Each row is a point. Two turns around zero, p and q, are shown by what they do to some points. Write where each new point lands after one turn and then the other. Backwards means that the second turn is done in reverse. Each puzzle has new turns, and all numbers are rounded.

Turn p:
[ 3 -9] => [ 7 -7]
[-29  -2] => [-25 -15]
[-18  27] => [-28  16]
[ 44 -16] => [46  6]
Turn q:
[ 1 41] => [14 39]
[  9 -35] => [ -3 -36]
[-11  -6] => [-12  -2]
Where do these land?
p, then q backwards: [  5 -13] => [13 -5]
q, then p backwards: [-10 -41] => [-36 -21]
q, then p backwards: [22 45] => [48 16]
q, then p: [-12 -12] => [-10 -14]
p, then q: [-5 21] => [-8 20]

Turn p:
[ 31  -8 -22] => [ 20 -24  23]
[  6   9 -25] => [ 16 -21  -7]
[  8   2 -22] => [ 12 -20   0]
[-38 -16  34] => [-44  28 -11]
[14 33 -6] => [ 34   5 -12]
[-22 -20  40] => [-38  32   5]
Turn q:
[ 30  -4 -32] => [ 28 -29 -17]
[26 24 21] => [32 22 13]
[-30 -17  25] => [-36   9  22]
[-26  -4 -15] => [-25  -3 -17]
Where do these land?
q, then p backwards: [ -1   8 -13] => [-9 11 -4]
q, then p: [-19 -32  29] => [-32  32 -13]
p, then q backwards: [-36 -41  15] => [-52 -21   6]
q, then p: [ 23  21 -29] => [ 23 -29  20]
q, then p: [24  8  1] => [16  2 20]
p, then q: [ 8 35 -3] => [ 33 -12 -10]

Turn p:
[-16  18 -18 -28] => [-12  21 -33  -5]
[41 -3  2 25] => [ 16  -8  37 -25]
[-21  27 -17  17] => [16 36 -5 13]
[ 6 11 17 14] => [-5  6 23  6]
[-11 -54  15 -28] => [-13 -56 -25  11]
Turn q:
[-20  -6  12  -5] => [-17  -7   9 -14]
[-11  66 -17 -10] => [ 14   3 -60 -33]
[14 -2 -4 33] => [-7 12 -9 32]
[ -5 -17 -16 -18] => [ 12 -24  13  -3]
[ 23 -40  25   0] => [-1 16 47 17]
Where do these land?
q, then p backwards: [ 21  -1 -16   9] => [-22  -5  -6  15]
p, then q backwards: [ 19 -24   8   5] => [-15 -17 -13 -19]
p, then q: [ 17   1  -1 -18] => [  3 -15   8 -18]
p, then q: [19 35 17  6] => [-18  17  -8 -35]
q, then p: [-76 -11  -9  -1] => [  4 -44 -53  35]

Turn p:
[  4  -3   0  -9  10 -16] => [-17  -4   1   9   8  -4]
[ 23  -8  15   8 -17  15] => [ 11  -7  22 -11 -22 -13]
[  1  -9  13   5   9 -12] => [-15   2   2  12 -11  -2]
[-39   7 -76   4 -21   2] => [ 35 -16 -69 -18  34   5]
[-23  -3   3   4  14   5] => [ -2   8 -11   8  -4  23]
[ -4   3  14 -26   9   9] => [-13   2  18  -8  10  20]
[ 17 -10  12  -4  16   5] => [ -6 -10  22  13  -6   4]
[23 19 20 13  5 -1] => [  5  18  25  13  -5 -17]
[ -2   4   0   5 -25  -7] => [  2   6  -9 -17  -5 -16]
Turn q:
[ 28 -35  -3 -11   8  -8] => [ 26 -14 -37   2   2   8]
[ 27  25 -11  22 -21  -9] => [ 19  27  14 -28  20  -2]
[-31  -5  -1  -7 -17 -13] => [ -7 -12  10  -2 -22 -27]
[ -9 -11  11  14  11   4] => [ -3  11  -6  19 -12   3]
[  9  -7  24 -14 -20  -7] => [ 19 -13   6 -13 -22  12]
[ 8  4  1  1 31  4] => [-2  0 -4 22 19 14]
[-18   9  -6  24  20  30] => [-35  26  -2  17   6   5]
[-14  20 -15 -29 -13   0] => [-17 -26  18 -19   8 -11]
Where do these land?
q, then p backwards: [ 18 -18  -9   3 -20  -2] => [-14   3 -11   8 -26   6]
q, then p: [ -6 -15 -22 -11  27  36] => [ 16  -7 -40  10   6  29]
q, then p: [  1  18  -3 -20   3  -8] => [-16  -7   9   9 -14  12]
q, then p backwards: [  3   4   6 -16 -23  -7] => [  9 -11   2  -6 -19  18]
q, then p backwards: [-16  -7 -20 -14  -1  -1] => [ 10 -13  -9  -5 -10 -21]
p, then q: [  5  15 -14  43  26  -4] => [21 45  2 -6 22 -5]
p, then q: [ -1  14  27   2  15 -25] => [-11  15  34  11  -4 -11]
q, then p: [ 13   4  29 -17 -12  18] => [ 13 -12  18 -28 -10  17]
p, then q: [-18 -16   6  30 -16  -8] => [ -1   1   2 -35   5 -23]

Turn p:
[ -3  22   7  -7  16  -1  -8 -18] => [ 10   5  -6  12  19  10  -6 -21]
[-18 -22 -13  28   6  19  44  -4] => [  8   1 -26  -8  -8  11  40  39]
[-13   4  13 -26 -18 -21  -6 -11] => [-25   4   3 -20  18   5 -12 -19]
[  6  -6   9 -37  10  -4 -16  -2] => [-12 -16   0  -2  -2  -7  -6 -38]
[-16 -27 -31  36  -2   5   2   4] => [-10  24 -12  12 -28  -3  18  35]
[  3  19 -12 -22 -13   4  -9  12] => [  5   0  15 -11 -14  15 -19 -16]
[ 17 -14   9  50 -15  44  -2   5] => [  5 -19  24  36  -7   5  18  51]
[ 21  13  -3 -23   8 -38   5  -7] => [ 13  15   6 -23  14 -23  -5 -32]
[  3  11  21   0   9  -9 -10  22] => [  6 -14  -4   3   8 -14 -28   0]
Turn q:
[-10 -17  -7 -42   0  20 -15   5] => [-15  -4 -23   0  23  38  -8   6]
[ 12   6  16   3  19 -17 -32   4] => [  6  -1  26  -5  27  -1   6 -26]
[-10   8  -8  -1  -6  44   9  27] => [-19  16  -3  31 -17  22 -23  10]
[-12  37  -3 -19 -12  10 -17  10] => [-28   2  -1  -2   8  -1 -39 -13]
[ 17   1  18  15 -11 -22  -3   3] => [ 16  -3  21 -19 -12  -5   4 -14]
[ 3  6 24  1  8 -4  6 -7] => [  7  18  11 -13   6  -7   2   4]
[ 10  12  -6  21  10 -26  21  16] => [ 24 -14  23   9 -11 -25  -6   8]
[ 12 -29   1  25  -7 -38  37 -20] => [ 37 -15  -1 -20 -26 -23  35  20]
[ 13   1 -10 -22   9  15 -17 -25] => [  0  10 -31   2  24   4   1 -18]
[-39  17  -8   5   3  25   7  19] => [-38   6   7  25  -6  -2 -16  22]
[  5 -42 -16  14 -14  -8   5 -32] => [ 10 -14 -28  -9 -18   0  45   0]
Where do these land?
p, then q backwards: [-76   9 -15   2 -18  16  20   7] => [-18 -32   8 -50 -37  41  12   0]
p, then q: [ 18  -8 -14  63 -23 -16 -10  -6] => [  6   0  63  -1 -10 -14 -34   2]
p, then q: [  5   2   3 -11  12  13 -11  30] => [ -1 -13  -6 -11 -11  16  19 -20]
q, then p: [ -2  18 -10 -19   6  -6 -12 -11] => [ -3  15 -17  12  -6  -9   2 -18]
q, then p: [  6  -6  -7 -27  -9 -14   4   4] => [ -6  -9   4   8 -25  -7   7 -15]
q, then p: [ 21   8 -14  22   6  -1  12   3] => [  1  14  23   0  13 -18   4  13]
q, then p: [ 17 -14  10 -14   8  15  -5 -14] => [ 29   1   3   5  -5  14  10 -10]
q, then p backwards: [ -8  -6  -5   7  16 -15   1  -5] => [ 14 -11  13   9   2   2   8  -6]
q, then p: [ 18  -3  52 -22   1   7   1  -8] => [ 30 -23  10   3   7  22 -14 -37]

Turn p:
[ -2  29   0   7   6  26  10 -16   9] => [-14   2  -3  25   4 -12   9   2 -31]
[ 43 -42  13  -9  -5  -8  27  11 -50] => [  7 -55  -4 -40   4  26  -4 -42  11]
[ -3  -9  19  22  -4  -4 -33  48  26] => [31 -1 20 12 13 22  8 46 27]
[-24   7 -22   9 -32 -16  25  -3  42] => [ 11  28 -20  31 -28   7 -41  10  -5]
[-13  -1  36 -20  -1 -25  28 -12   0] => [  2   6 -20  14  26  -7 -18 -35  22]
[-39  30 -32  -6  21  31 -28  29 -12] => [-38  32  -1 -18  14   9  22  52 -20]
[ 10 -21 -10  16  33  10  -8  11  13] => [  2 -25  19 -11   3 -17  -9  31  -1]
[ 33   5  -4  19  13 -51  12 -20   9] => [ 50   1   8 -13  -3 -28 -23 -25 -14]
[ 26  32   4  17  14  19 -32 -26  -7] => [  7   0  24   6  -1 -25  46  -3 -30]
[ 12 -18  25 -61 -14 -13   4   7 -12] => [-21   3  19  -9  15  26 -10 -46  38]
[-42 -11 -29   7 -32  31  -4 -30 -17] => [-37   9 -41   3 -48  -2  19  11   1]
Turn q:
[ 17 -27  -9   4 -22  10  -8  20 -16] => [ -6  -8 -20   9  25   6  26  -8 -20]
[ 44   3 -19   1  10  30 -13  12   7] => [ 13  -3 -11   2  36 -12  17 -30  27]
[ 15 -10  -4   2 -11  -5 -11 -47 -11] => [ -7  12  19 -20  -1 -25  34  13  -5]
[-18 -38  21   7   5  -7 -16 -29  30] => [-36  48  16  12 -13   1   7   7  -3]
[  3   5 -18 -32  18  14  -8   4  -6] => [  1 -18 -16  12  -3 -13   8   4  32]
[-10  26  10 -33  25 -13   5  48 -37] => [ 39 -44 -14  33 -11  25 -15  24  14]
[-16  -5  -9   2 -40   9  14 -32  33] => [-43   9   7 -23  -3 -32 -17  -9 -22]
[-35 -26 -19  41 -20 -32 -28 -33  35] => [-27  70 -19 -32 -22  -8  -2   9 -29]
[ -1  13   4  23  -5  41 -22  11 -20] => [ -5  -9  -7 -23  42  25   2   9  16]
[ 16  38  35 -32  11 -27  16  29  -4] => [ 46 -26  23  39  -3  -4 -32  11   0]
[ 24  50   2 -11  28  -4  42  39 -26] => [ 58 -55  10   7  -5  15 -22 -20  16]
[-38 -28   6  28   1 -16  28 -22  14] => [-31  23  14 -15 -41  22  -5 -10 -24]
Where do these land?
q, then p: [ 29  -3  15   2  39  35   3 -39   0] => [  2  -3   1  56  25 -22 -27 -14  13]
p, then q: [ -1  12 -12  -8 -37 -13 -19  -7  13] => [  3 -10  16 -24  27 -15 -22  -1  -9]
q, then p: [ 32   2  12 -29  16  15  19  17   3] => [ 27 -30  -2  14 -11 -33  -5   3  11]
q, then p: [13 45  5  3 37  0 15 13 -3] => [ 11 -20  49  23 -16  -7   5  -9  12]
p, then q: [ 35  20  21  13  40 -23  33  -5  18] => [37 28 20 11 -6 11 50 15 13]
p, then q backwards: [-35 -40 -43   8 -11  27 -36   3   3] => [-59  -4 -11 -22  19  -6 -14 -42 -21]
q, then p backwards: [-18 -41 -33  -2 -33 -21 -38   5 -38] => [-41  30 -16  45  -3  34  -4   0 -38]
p, then q backwards: [-29 -16 -17  -3 -19  24   5 -21 -31] => [-33 -30 -40  -6   2  10   3  -6  -3]
q, then p: [-53 -15 -13 -24 -36 -29 -42   2  -4] => [  6  31 -20 -44  -1  50  -3  41 -15]
q, then p: [ 10   3 -12   6  -3  -1  28  -1  13] => [ -1   4  -3  -2 -15 -15   9 -24  12]
q, then p: [36 27 35 25  9 13 10 14 -1] => [ -2 -32  32  13  24 -32  20 -13   2]
p, then q: [-19   5  42   7  -1 -27  21  20  27] => [ 26  39  -8 -12  14   4   5 -27  33]
